Every row gives one point. Two turns around zero, p and q, are shown by what they do to some points. Where does a point land after both, in the order given? Backwards means that the second turn is done in reverse. Each puzzle has new turns, and all numbers are rounded.

Turn p:
[-11  -3 -22] -> [ 15  -2 -19]
[ 5  2 18] -> [-14   3  12]
[-22  -1   5] -> [-12   9 -17]
[-5 29 17] -> [-8 31 12]
[-10 -55 -11] -> [-10 -47 -31]
[43 28 -7] -> [29  6 43]
Turn q:
[22 -8 10] -> [ 20 -15  -4]
[-39  57  -1] -> [-18  53  40]
[ 14 -14  -9] -> [  6  -9 -19]
[-11  -9  11] -> [-10 -12   9]
[ 14 -26 -11] -> [  2 -18 -26]
Where do these land?
p, then q: [ -5 -40  10] -> [-34 -17 -16]
q, then p backwards: [ -6  -3 -13] -> [-13  -1   6]
q, then p: [ 31  28 -25] -> [37 14 28]
q, then p: [-20  15  28] -> [-35   8  10]

Turn p:
[ 43 -21 -13  -6  24   8] -> [ 22 -30  22 -20   3  29]
[ 31 -32  -3  -1 -30   4] -> [  1 -19  43   1 -27  -2]
[-30  15  11  20 -11  -7] -> [-21  12 -19  23   6 -17]
[-25  29  18  20  -6  10] -> [-32  16 -28  17   2   1]
[-27  29 -45  14  17   8] -> [ 10 -18 -59  -5  -1 -13]
[ 28   8 -16 -21   2  13] -> [ 19  -4   1 -19 -22  22]
[-13 -42  24 -10 -22   8] -> [-25   8  41 -13   2 -25]
[ -7  14  25 -15  27 -44] -> [25 36  0 17 39  6]
Turn q:
[  4 -34   8  -7  16 -11] -> [-15 -19  22 -22   4  -9]
[  9  31   8  22 -26  47] -> [ 33   8  -4  46 -28  21]
[-21  -3 -28   7  15  25] -> [-16 -17 -21   2 -10  33]
[ 36  30   1  -8 -10   5] -> [43 17  2  5 12  6]
[ 32  13  -3   6 -40 -16] -> [ 43  10 -12   1  -3 -31]
[-20 -18   7   5  33 -38] -> [-42 -12   5 -10  31 -18]
[-41 -19   7 -26  13 -13] -> [-48  13   7 -22  -5  -1]
Where do these land?
q, then p: [ 21 -22   6 -19 -10  44] -> [-25  14  36  -5 -31  15]
q, then p backwards: [-19  -4  36  25  -5  24] -> [ 16  -2  15  26 -40 -11]
p, then q: [-26  32 -11 -23 -13  -1] -> [ 22  19 -39  -7  10  -2]
q, then p: [  2 -26  33 -18  13   9] -> [-26  35  17   2  12   2]
p, then q backwards: [11 -5  9 -8 19 30] -> [ -4 -13 -15 -24  23   6]
q, then p: [ 13  -7 -24  16 -28 -18] -> [ 38 -15  15   7 -10 -10]
p, then q: [ 15  27 -17  18  -8 -41] -> [ 32 -39 -13  21   4 -12]
q, then p backwards: [-17   3 -33  10  31 -47] -> [-44  -1   3  24  41  21]
